Each row of a before or after table is a point. The points were changed in one or more steps. Then noise was added and the rows were shuffled. The steps act on columns, c1 being the first. Write out the steps. A step turns or swaps two columns, mirrors them in a line or flattens them onto one, adds a multiple of one to another, or multiplies or shifts one. Angles are multiples of 10 degrees, from the lower column toward the higher: turns from -170 to 170, lines from 10 to 170 but not 90. Use the fewest steps. Two steps may share a column if one is a turn and the other turns, adds or multiplies; they go together, in the order done. Otherwise the lowest column goes first.

Before:
[[  9  26]
 [-10  60]
 [ 49 -19]
 [ 12 -26]
 [-15  51]
 [  3   2]
 [ 17 -19]
 [ 21 -29]
 [ 15 -26]
 [-12  41]
 [ 18 -30]
 [ 22 -23]
 [ 23  -1]]
After:
[[ 54 -29]
 [-33   3]
 [-29  -4]
 [-44 -26]
 [-28   8]
 [-38   8]
 [-32   2]
 [ 50 -20]
 [ 40 -12]
 [ 12 -31]
 [  6   1]
 [-34   3]
 [-15 -18]]
Steps: turn c1 and c2 by -130 degrees

Before (12 x 4):
[[  1  -6 -25  -6]
 [ 25 -50   0  10]
 [ -4 -26 -36  40]
 [ 60 -33   3  12]
 [ -2  14   0  -2]
 [ 58  -9   2  42]
 [ 35  25 -38  10]
 [ -2  15 -35   1]
 [ -7 -51  13  -6]
 [  4  24   9  21]
 [  2  26   9  34]
 [ 55 -38 -22  22]]
After, 12 rows:
[[ 14  21 -20   5]
 [  0  -4  12 -24]
 [ -3  -8 -17 -23]
 [  9   8  -2  -1]
 [  3  11   7 -34]
 [-12 -23 -34 -41]
 [ 11  16 -43  -8]
 [ 14  33  -4 -41]
 [ 12  19 -37   3]
 [-23 -42   5  14]
 [-14 -31  -9  -2]
 [  2   1 -17   4]]
Steps: flatten c1 and c2 onto the line at 60 degrees; turn c3 and c4 by 100 degrees

Before:
[[ 17 -19 -14   6  11  -6 -20  10  -2]
 [ -3 -15 -18 -11 -14  24  12 -21 -30]
 [-20  -5   1  -6   6 -27 -17  15 -20]
 [ -4 -34  -5   0  -5  29 -10  -6  -3]
 [ 30  -1  22  15  -9  21  27   6  31]
 [ -2  -7  -8 -18   1 -12  -9  23 -13]
 [ -7 -14   5 -13  -2  27  21 -27  26]
 [  9 -31   5 -35 -21  20   7 -23   3]
 [-15  -8  16 -14   6  -8 -29  19 -14]
 [  2  -1  16 -19  35 -16 -21   8  -3]
 [-18   2 -20 -20   0 -11 -24  16  -4]
 [-16 -40 -12 -15 -25   4   8 -37  -8]
 [  3 -33   7 -11   5  23  36   1  20]]
After (13 x 9):
[[ -5 -34  15   0  -2  26 -10  -7  -3]
 [ -4 -15   6 -11  -6  26   6 -21 -31]
 [-19  -5 -17  -6  18 -20 -14  16 -21]
 [ 31  -3  25  18 -33   7  24   7  29]
 [ -3  -8 -12 -18  20  -6  -8  21 -15]
 [  3 -31  18 -12   2  14  36   0  21]
 [ 17 -20 -11   6  12   1 -16   9  -2]
 [ 10 -31  17 -35  11  13   1 -21   2]
 [  3   0   0 -18  60 -18  -7   8  -3]
 [-15  -7   3 -15  29 -13 -26  19 -15]
 [ -8 -17  19 -12   5  19  18 -28  25]
 [-14 -43  -2 -15  -8   8  -3 -40 -10]
 [-19   2 -16 -21  27   0 -24  17  -6]]
Steps: multiply c3 by 0.7; turn c3 and c6 by -40 degrees; turn c5 and c7 by 20 degrees; add -1 times c4 to c5

Before:
[[  1 -15  -5  15  14  10  16   7   1   5  -1  -3]
 [  9  -9   4   0  13   0 -13   2 -11  13  -7  -7]
 [ -9  -5   0  -7  -3   9  -1   2   4 -15  -4  -6]
 [ -6 -18  -3   2  -3   2  -2   9  -4  12  -2   5]
 [-10   2 -15 -10  12   5   5   9  12  -7   4   8]
 [  6   2  10 -14 -12 -18   1  -7   2   8 -17  -2]
 [  2 -17   2  -1   8  -6   1  16  -1   7  -4 -13]
 [-20   1 -14  11   1   1   0  -1  16  -7   1  -6]
 [ 11 -12  -1   6   6   9  -8  13   6   4   0   2]
 [-16   9  12  -6   5   6  -6   9   2  -1   8   4]
 [  9  -4 -11   0   2   8   1  10  -8  15   1  -8]
 [ 10   5   7   0 -14 -21   9   7  -2  19  13   0]
 [-13   5  -9  -2   9   0 -12  -3  -5 -24   4   5]
 [  3  17  13   0 -16 -24  -1  11  -9   9 -14   1]]
After (14 x 12):
[[ -7 -16   6   5  -9 -53  -7 -12   4  18   7   6]
 [-19  -6  -1 -11 -12  23   1   8   7   4   3   2]
 [-14   7   2   1 -14 -14  -1   9   3   6  -7  -8]
 [ 13  10 -16  11  -8  13   2  14   9  -6   6   6]
 [ -8  19  -3  -3 -10   6   1  -1   0  13   1   2]
 [ -5  -8  10  11   5 -42   8 -13   4   8 -11  -9]
 [ 10 -16  13  -1 -15 -59   1 -13  -6   8  -9  -6]
 [-13   8  -6   0  -3  25 -22  14   3   6  -4  -1]
 [ 17  14  -9  -4   5   0  11   7 -13 -25   4   4]
 [-16  -3   5  -7  -1   1  10  13  -7  12  -8  -6]
 [  6  14   1   4  -3  23   5  -3  -1 -15  -6  -4]
 [-12  -9 -12   2 -10  20   0   2  -4  16  -3  -4]
 [ 20  24 -14  -8   2   2  -7   2  14  -7  -2  -4]
 [ 24  14  13   1  -7  15   9   5   2  -1   6   5]]
Steps: multiply c1 by 1.6; turn c1 and c2 by -130 degrees; turn c4 and c7 by -140 degrees; turn c5 and c8 by 80 degrees; multiply c6 by 2.5; add 0.3 times c10 to c9; flatten c11 and c12 onto the line at 40 degrees

Before, 14 rows:
[[ -3   3 -11   3  14  32 -23  16  15 -18   1 -14   9  -6  -2  20  25   9]
 [ -6  34 -17  -9 -35 -29   8  10  29 -40 -23  -9   0 -16  17  24 -12  17]
 [  0  16 -30  23 -16   4   8  -1   2 -27  17 -26 -29  -3   7  27  21  -4]
 [-22 -15  24  -6   3   9  -6  22  13  -4  30  -9 -27  51 -10  11  14  17]
 [ 57 -10  13 -19  11   4 -17 -36  18  47 -30   7  -9   0 -23   5  33 -12]
 [ -9  11  11 -14   2  32  12   5 -15  -4  18 -36  16  14  35  -1   2 -15]
 [ 40 -15  13   0   7   7 -34 -55   7  39 -44 -17 -26  -5 -22 -21 -24  21]
 [-10  51 -28   0  -3 -21 -20 -17  41 -14  -3 -21 -21  20  -3  60  23  24]
 [ 34   6  -2 -19  17  -3 -14 -37  21  52   7  19  -8  11 -45 -28 -12   3]
 [ 17  21 -30  -6 -33 -23 -21  19  13  12  -4 -15   6  24   1  -9  19  22]
 [-32   8  -4 -29   3  22  11  17 -14  13  -1 -10 -11  16   9 -16  43  18]
 [  3  35 -29  12  -9  -7   5  12   6 -10  -9  17  -6  52 -12  30  13  19]
 [-15  13  11  13  -2  43 -17  14  31  19 -12 -16 -24   8  14  -7  29  -8]
 [-27  13   5 -23 -21  33 -35 -13   2   2   6   9 -13  20  -2  16  34  -7]]
After:
[[-19 -16  22  -4   3  10   6  25   0  -6 -41  -9  18  50  -9  13  -2  18]
 [ 41 -15  14   3   9   6   3 -54  -3  38  -1 -17 -52  -5 -42 -19 -25  23]
 [ -4  35 -19 -11 -42 -27 -13   7   3 -38  13  -4 -22 -14  12  24  -7  16]
 [-30  15   6 -20 -20  32 -17 -13   3   3 -15  10  25  22 -34  17 -21  -7]
 [ -1   3 -11   0  17  30 -10  16   3 -20  10 -14  23 -12 -22  18 -12  10]
 [-32   7  -4 -33   3  24  -4  18  -1  14  -8 -10  27  17  18 -15 -36  19]
 [ -5  11  13 -11  -1  30 -25   0  -3  -4   2 -36  17  14  27  -1  17 -12]
 [ -9  50 -26  -2  -3 -21  -5 -20   1 -15 -18 -22   7  22 -15  56 -24  23]
 [ 34   4  -4 -20  15  -2  30 -38   1  53 -11  23 -11  12 -36 -29   7   3]
 [  3  35 -27  11 -11  -7  13   9   1 -13  -2  16   5  52   0  30 -17  20]
 [-16  14  11  15  -1  43 -19  16  -3  22 -17 -14   6  11  -8  -8 -38  -9]
 [ 56 -12  14 -19   8   4   9 -40  -1  46   8   9   7  -1 -28   6 -42 -13]
 [ 15  21 -28  -7 -30 -24 -10  19   1  12   7 -14  15  23 -19 -11 -10  20]
 [  3  14 -32  22 -19   6  -2   0   0 -29 -30 -28  16  -2  12  28 -12  -7]]
Steps: turn c7 and c15 by 60 degrees; multiply c9 by 0; turn c11 and c13 by -120 degrees; turn c13 and c17 by -130 degrees

Before:
[[-29  19 -19  14   7   1  22  28   6  25   3 -41  19  16  35  39 -39  35
  -10   7  10 -15  -7  22  10  29  -2 -33  -2  58  14 -15]
 [  9 -28 -20 -23 -17   1 -27  -8  13  21  15 -18 -14  16 -31  16  38 -10
   17 -21 -30  28 -22   0   5  -6  -5 -25   2  40 -11 -14]
 [-23  10 -35 -18  55  52  24   3 -25 -26  -1 -17  26  -3  15   1  15  27
   27 -10  23  49  38  38 -50  13 -34  -9   3  -1  36  10]
 [-11   5   4  47 -12   0 -43 -15 -21 -19  10 -29 -25   5  16   7 -12 -17
  -26 -24  48 -26   4  24  31   9  -6 -30 -14  11   4 -10]
 [-40  40  -6  10  35  -6 -17  55  49 -35  11  -8  -1 -46  11  44 -38  -6
  -25   3  31 -11 -47 -10 -11 -23   8   6 -17 -14 -19  13]
 [-40  15  21  31  13   6  16 -17  23 -37  -3   6  -2   7  37   7 -39  33
   -2   0 -32  -2 -18 -33  19  15 -40  17  37  55  32  23]
 [  3  20 -36  38 -14  45 -28   8  38  28  45 -20   4  26  50 -19  14  -5
  -30 -17   4  22 -12  20 -25 -18  -4 -43  36 -13 -20  -6]
 [-17   4  -6  26  -6   8 -27 -15 -17 -25 -24 -28 -11 -13 -26 -19 -25  15
    1  -5 -29   2  11  -9  24 -42  -3   7  24   4  -7 -19]
 [ 26  46   3   6 -15  13  27  39   5  26   2 -50  28 -50  26  30   3  44
   40  24 -24  51  26  18 -43  15 -44   3 -23  38 -10 -11]]
After:
[[-25  14 -14  38 -14  47 -28   2 -29  31  46 -20   5 -41  41 -27  12  -9
   40 -19   1  -2  -6  18 -23 -16  -6 -45  23 -28 -19  -7]
 [-44   7  22 -17  39  48  24   2  23 -22  -1 -18  27 -32  11   0  21  31
  -18 -15  18 -33  36  43 -44  15 -37 -10 -33 -24  36  10]
 [ 23  21 -13  17  46  -3  23  30 -15  21  10 -37  17 -22  37  36 -37  32
    1  10   8 -28  -4  22  12  28  -2 -27  20  22  14 -12]
 [-28 -29 -13 -21  20   4 -28  -8  21  11   8 -21 -12 -21 -31  20  37 -11
   12 -22 -30   5 -19   0   7 -17  -3 -19  24  25 -10 -17]
 [ 16  43  57  12  10 -10 -19  62 -23 -34  11  -4   0   7   8  50 -36 -11
   49   2  31 -30 -44  -7 -17 -18   3   7 -41 -12 -23  12]
 [ 29   3  -9  48   6   3 -46 -10 -24 -15  14 -28 -20  -2  14   8 -11 -16
  -24 -25  49  -5   2  24  32   8  -4 -32   7  19   8 -10]
 [  7  16 -25  30  53   1  21 -21  -8 -38  -2  10  -4  13  33   9 -40  34
   19   4 -32 -43 -23 -35  13  18 -40  19  39 -13  35  25]
 [-57  49  61   3  16  19  21  38  43  25   1 -49  28  21  31  32   3  41
    6  22 -26  20  25  16 -44  17 -48   5  11  42 -11 -15]
 [ -1   7  20  26   0  12 -27 -20   0 -22 -19 -28  -9  -2 -32 -19 -30  20
  -14  -2 -29 -17  14  -8  24 -39  -4   9  17 -14 -10 -16]]
Steps: turn c1 and c22 by 100 degrees; turn c3 and c14 by 110 degrees; multiply c3 by 1.3; turn c5 and c30 by -50 degrees; turn c29 and c30 by -50 degrees; swap c9 and c19

Before:
[[ 17  13  -8  18  -1  -9  10 -13   0 -12   1   7 -19  26   3  22   1  19
  -10 -21 -14  14   2  -9  -9  -5  24  18   4  16 -25  17  17  -4  -4  15
   -5 -14   3 -10  18   8  18  -5  -8  12  -7  -7   2  -2  12 -26   0   0
   -6  -1  10 -14 -11  -7 -11   0  -9  -7]
 [ 28  16 -11 -21   0  -4 -14   6  10 -22  14  24  16   6   5  11  -6 -13
   13   3  -3  14 -21   1  23  14  -2   3   5  24   2 -14 -19  -5  14 -18
   -2 -12 -11  13 -11  -1  -5   1  -5 -17  23  15  11   5  -7  10  -1   3
   -1 -26  11 -17  -2  -3  14   5   6 -12]
 [ -5   4 -18  11  18   9   2 -10   8 -16 -19  -9  13  -3  -8   8  10 -12
  -24  14   4  -4   2  -1 -10   3 -14 -19   9   1 -10  22  14  -9   5  -5
   -4   0  19 -12 -12  -9  10  15  12 -21  -6 -25   7  20  -7   5   5 -13
   24 -16  -6   5   4   2  19  -6 -19  -5]
 [ 13  -4   7   1 -19 -11  15 -18   8 -24  13  -2  20  22  14  11 -17  18
  -19  -1   3  24  -3  11   0  -9  -1  -9   8  -6   5   2   1   0   1  14
    5  16  -4 -10  -9  -3 -13 -14 -20  -3  -3 -10  -3  -8 -11 -16   0  -7
   24   3 -14 -12  13  12  22 -12  -1   9]
 [ 24   9  12  -2  20 -11   8 -11 -12  -6   5   9  -5 -14  -1   5 -14   9
    4  -6  18   2 -24 -22   5 -10  -6  11  24   4 -16  18 -20   0  -2   0
  -13 -10 -10  -7 -14 -17 -13 -25 -12 -14  13  13   1   3 -19  -8 -18   0
   -7 -13 -31  -9  20  -5  29 -11  11  17]
 [  0   7 -17  14  17  17  -8  -1  10   1  11  14  -5  12  23   5  10 -13
   -3 -20   2   0   6  -2  14   7  -7  11 -14  22 -10   5 -16  16 -20  10
  -12 -11  -6   9  14  18  -4   5  14   3  11   5 -21 -10  10 -14   0  10
   11  -7   8   5  10   0  -8  14   7 -13]
 [ -5  21 -21  21   2  -2   4   6 -16 -18  -2   0   5  -6  -7 -17 -13 -21
   13  -5  22   1  -4   3 -15  -3  16  13 -15  18   1  -9   5  15   1  13
   -8  13  18   8  -8   0 -14  -9  12   3  -1  10 -19   3   3   2 -18  12
   -8  -2 -20  17 -19   2  19   0  -2 -26]
 [  4 -12 -24  16   4  22   4  -8 -16 -10  -9 -10  -7  15  14 -16 -18  19
  -14   1  16  20  13   0  22 -20 -10  -8   9  25 -13   8 -14  16  11 -26
    2  21 -12 -27 -12 -17   8   5 -10   1  14 -12   9   5 -22   8   8 -19
  -12  10 -28 -19   9  -3  -1   4  14 -21]
 [  5  -8 -28   1 -13   9   5 -15   3   7 -26  -5 -16  22  -6  15   8   4
   -3 -16 -14  -9 -17  -1 -11  15  21  10  -2  -4   3 -14   1 -11 -26  -6
   -2 -10 -13  -6  23  -7   5   8  11  13 -14  -5  12  -5  -3   5  17 -16
   -8 -14  10  21   7 -10 -11  -8  -2   7]
 [ 13   6 -29  10  19   7  18 -19 -11   6  -8   7  -2  -8   5  -7   8   2
    1  19 -14  -7   4 -11  13   0   9  -3  17   7  -7   4 -12  -1 -15  -3
   -4  -6  -9 -14  20 -11 -10   6  -4 -10  -1  10  18  12  -6  -8  -4   5
  -18   6  -9   9  17  -5   5 -23   6 -14]]
After (10 x 64):
[[-55  21 -22  21   3  -2   4   0 -17 -17  -6   1   5  -8  -7 -17 -12 -21
   12  -5  22   1  -4   3 -16  -2  41  13 -15  18   1  -8   6  14   5  11
   -8  12  19   8  -8   0  13 -10  11   3  -1  11 -20   3   3   2 -17  12
   -9  -1 -20  17 -19   2  19   1  -1 -26]
 [-46 -13 -23  16   4  23   4  12 -17 -10  -8 -11  -8  14  14 -16 -18  19
  -14   1  17  19  13   0  22 -20 -26  -8   9  25 -14   8 -13  16  -5 -27
    2  22 -12 -28 -12 -15 -12   5 -10   1  14 -12   9   5 -22   8   9 -19
  -10  11 -28 -19   9  -4  -2   4  14 -21]
 [-26   8  12  -3  20 -11   8   0 -12  -6  -8   8  -4 -13  -1   5 -14   9
    3  -7  18   2 -25 -23   5 -11 -14  11  24   3 -16  18 -20   0 -10  15
  -13 -10 -10  -7 -15 -17  14 -24 -12 -14  12  13   1   3 -19  -8 -19   0
   -2 -14 -32  -8  20  -6  29 -12  11  18]
 [-45  -8 -28   1 -13   9   5 -22   2   7   1  -4 -16  22  -7  15   8   3
   -3 -16 -15  -8 -17  -2 -10  15  52   9  -2  -4   3 -13   1 -11 -20 -19
   -2  -9 -13  -6  23  -6 -14   9  10  14 -14  -5  12  -4  -3   5  16 -14
  -23 -14   9  20   6 -11 -11  -9  -1   7]
 [-37   5 -28  10  19   7  18 -11 -11   6 -14   6  -3  -8   5  -7  10   1
    1  20 -13  -7   3 -12  12   1  23  -3  17   7  -8   4 -12  -1 -20   6
   -4  -6 -10 -13  21 -11   5   8  -4 -10   0  11  16  13  -6  -8  -4   5
  -16   6  -9  10  16  -5   6 -22   5 -15]
 [-21  16 -11 -20  -1  -4 -14  13  10 -22  -4  25  15   5   5  12  -6 -13
   13   4  -2  14 -20   1  23  14  -6   3   5  24   1 -15 -19  -4   8  -1
   -2 -12 -12  13 -10  -1  10   1  -4 -18  24  14  12   6  -7  10   1   4
   10 -27  11 -18  -2  -4  14   5   4 -11]
 [-50   6 -17  15  17  16  -8 -20  10   2   7  14  -5  12  23   5  11 -13
   -3 -20   2   0   7  -2  14   6 -18  11 -14  22  -9   5 -16  15  -5   6
  -12 -10  -7   9  14  18   8   5  14   2  11   5 -21 -10  10 -14   1  10
   11  -7   8   4  10   1  -8  15   7 -12]
 [-54   4 -18  11  19   9   3   5   8 -17  29  -9  13  -3  -8   8   9 -13
  -24  14   3  -3   1  -1  -9   3 -34 -18  10   1  -9  22  14 -10  -9  16
   -4   0  19 -12 -12  -9 -13  15  13 -22  -6 -25   6  19  -8   5   4 -13
   -6 -17  -6   5   3   2  18  -8 -19  -5]
 [-37  -4   7   0 -20 -12  15   4   9 -24  19  -3  20  22  14  11 -18  18
  -19  -2   2  23  -2  11   0  -8  -2  -9   9  -6   7   4   1   0 -18  17
    6  17  -4 -11 -10  -4  19 -14 -20  -4  -2 -11  -3  -8 -11 -15   0  -8
   15   3 -15 -12  12  13  20 -13  -1   9]
 [-33  13  -9  18  -2  -8  10  -2   0 -12  -6   7 -19  26   3  21   0  19
  -10 -22 -14  14   3  -9  -9  -4  61  17   5  15 -24  17  17  -4 -14   2
   -5 -14   3 -10  17   7 -18  -4  -9  12  -6  -7   2  -2  13 -26  -1  -1
    4  -1   9 -16 -11  -7 -10  -1 -10  -7]]
Steps: shift c1 by -50; mirror c8 and c35 in the line at 50 degrees; turn c11 and c55 by -110 degrees; turn c43 and c55 by 160 degrees; multiply c27 by 2.5; add -1 times c46 to c36

Before, 9 rows:
[[ 12   2   8  -1  -4  -7   3 -12  16 -11  11  15   3 -18 -15   8 -16  20
    0  15  12  -4  -8  -3 -21  14   3 -20  24 -10   0  -8 -14 -22   5   5
    0 -12   2 -33   8 -14  16  20  -6   6  17   2 -13 -12   6   2  25  -1
    8  -1  13   6  -7 -15  10  17  -1  -3]
 [ 13   5 -11   9  10  -4  24  17 -12  -3  16   1 -31 -10 -28   9  10  10
   -9 -10  13  -2  11  11  17   4 -19   0   4  -2 -14   5   5   6  15   6
    0  11  -6 -25   3   5  -5 -19  -4 -23 -22   6 -18  -7   3  -3 -11  10
  -13  12  14  -9   8  -4  -7  19   9  21]
 [  4   9   3   4   6   7   3   8   4 -10   7  18 -24  -7 -14  13  -9   9
    8   7  18  -2  -9  -4  -3  18   6 -23   8 -12 -11  -5 -15 -12  35  -6
    7  -9   5 -21   5   0   3  10 -23  -6   4   9  -7 -10  10   8  11  -8
  -17  -2   3  13   6  -9  -6   8  -6   1]
 [  5 -25 -20  -4 -14  -8  -9  -4   8   6 -13 -15  13   8   6 -20  26 -12
  -30  -9 -12 -11  17   4 -20 -24 -20   3   3  12  10  22  25  15   0  -2
   13  -9  -3   5 -13   2  40   6 -25  19  17 -25   0  -7 -20  13  -4 -24
   -9 -10 -23 -19  -3  14  13  -2 -22 -12]
 [ -3   0 -14  14  24 -16  19  15 -23   7   8   0 -18  -5 -13  -1   4  10
   -3  -2  -3 -18  20  10   5  -5   7  -6  -6   8  -6  26   5   1  -1   5
  -13   0   3 -17  -9   9  -1 -15 -21 -16 -19   4 -20  -1   9   2   4  27
  -13  12  11 -21  17   5  -8  29  -1   5]
 [ 11  -2 -19  14  17 -27  14  16 -13  15  24  -6  -9   4   8  -9   9   9
  -10 -12   3 -10  20  15   9 -16 -19  13   3  16   1  17  11   5  10   7
    9  12  -2 -11  -6  29   2 -14   0 -11 -11 -10 -11   8 -12   7  -8  10
  -21  12   4 -21  -7  20  26  -6  -6  11]
 [  8 -18   3  -6  -7  -1  -1 -10   8 -13  -6  -5  11   0  16 -27  35 -14
   -6 -11 -22   3  15   0 -28 -10  -7 -10   4   2   1  22  12  22 -13   2
   32 -21  13 -11 -12   2   8  17   7  22  -2 -15   4  -3 -13  25   6 -24
   -7  -2 -27 -24  -9   8  15  -3 -17 -11]
 [ 14 -24  14 -15   7  17   6  -2  18 -25  -5 -31   7   7   1 -17  10 -19
  -13 -24  -6   6  -4  -6 -18   7  13 -22  16  -7   8  24  -2  31   4  -3
   45 -28  14   2  -5  -8   3  15  -1  29   4  -2  16  -8 -11  27  18   0
   -5  -2 -24  -2 -12   5  -5  29 -20 -12]
 [  3  -9  17  12   3  -5  -9 -18  14  -2   7   9 -17  -2 -18  -2 -12  18
    7  17  16 -10 -12  -7 -18  12  -2 -15  18   6 -16  -9  -9 -10  15   0
   -4 -11  -4 -36   5  -8  19  12 -11 -15  20   6 -19 -10   2   1   5   3
    9  -1  -3   0  18   5  13  10   2  -3]]
After:
[[ 13   2   7   3  -4  -6   3 -12  16 -12  11  14   3 -18 -16   7 -16   0
   -5  15  12  -4  -8  -3  19  14   3 -20  27 -10   0  -8 -15 -22  -8   5
    0 -12   2 -33   8 -14  17  20  -6  23  17   1 -14 -12   5   2  25  -1
    8  -1  12   6  -7 -14  11  17  -1  -3]
 [  3  -9  17  12   3  -5  -9 -18  14   2   7   9 -17  -2 -19  -3 -12  35
   -6  18  16 -10 -12  -7  24  12  -2 -14  16   6 -17 -10  -9 -10   3   0
   -4 -11  -4 -35   5  -8  19  13 -11   0  20   9 -19 -10   2   2   5   3
    9  -1  -3   0  17   5  13  10   2  -3]
 [  4   8   3   7   7   6   3   8   4  -8   7  19 -24  -6 -14  13 -10  14
    5   8  18  -2  -9  -4  26  18   6 -23  12 -12 -11  -5 -14 -12  26  -6
    7  -9   5 -21   5  -1   2  10 -23   2   4   8  -8 -10  10   8  11  -8
  -17  -2   2  13   7 -10  -6   8  -6   0]
 [  8 -18   3  -1  -7  -1  -1 -10   8 -14  -5  -5  11  -1  15 -26  35 -45
   -9 -11 -23   3  15   0  13 -10  -7 -11   3   2   1  22  12  22 -27   2
   32 -21  13 -11 -12   2   8  16   7  10  -2 -15   4  -2 -13  26   6 -24
   -7  -2 -28 -24  -9   8  16  -4 -17 -11]
 [ 12   5 -11   9  10  -4  24  16 -12   1  16   1 -32 -10 -28   9  10  45
   19 -10  13  -3  10  11  -3   4 -19   0   5  -1 -14   5   5   6  14   6
    0  11  -6 -25   2   5  -5 -19  -4 -14 -22  -2 -18  -7   3  -3 -11  10
  -13  12  14  -9   8  -4  -7  19   9  21]
 [ 13 -24  14  -6   8  17   6  -2  18 -29  -5 -31   7   7   1 -17  10 -59
    7 -24  -6   6  -4  -6  17   7  13 -22  18  -7   8  24  -2  31 -14  -3
   45 -28  14   2  -5  -7   4  15   0  13   5  -4  17  -8 -11  27  17  -1
   -5  -2 -24  -2 -12   5  -5  30 -20 -13]
 [ -3   0 -14  11  24 -16  19  15 -22  12   8   0 -18  -4 -13  -1   4  33
    4  -2  -3 -18  20  11  -5  -5   7  -6  -8   8  -6  26   6   0   0   5
  -13   0   3 -17  -9   9  -1 -16 -21  -7 -19  -1 -20  -2   9   2   3  27
  -13  12  12 -21  17   4  -8  29  -1   5]
 [  5 -25 -20  -5 -14  -8  -9  -3   7   5 -13 -14  13   8   6 -20  26 -39
   20  -9 -11 -12  16   4  15 -23 -20   4   0  12  10  22  25  15 -26  -2
   13  -8  -3   5 -13   3  39   6 -25   8  16 -22   0  -7 -20  12  -3 -24
   -9 -10 -23 -19  -3  14  13  -2 -22 -12]
 [ 11  -3 -19   8  17 -27  14  16 -13  19  24  -6  -9   4   8  -9   9  24
   16 -12   3 -10  21  15  -1 -16 -20  13  -1  16   1  18  11   5   6   7
    9  12  -2 -11  -7  29   2 -15   0  -3 -12 -14 -11   9 -12   6  -8  10
  -21  13   4 -21  -7  21  26  -5  -6  11]]
Steps: turn c4 and c10 by 20 degrees; add -0.3 times c7 to c48; multiply c46 by 2; turn c18 and c46 by 60 degrees; turn c25 and c35 by -140 degrees; turn c19 and c35 by 150 degrees; add -0.3 times c30 to c29
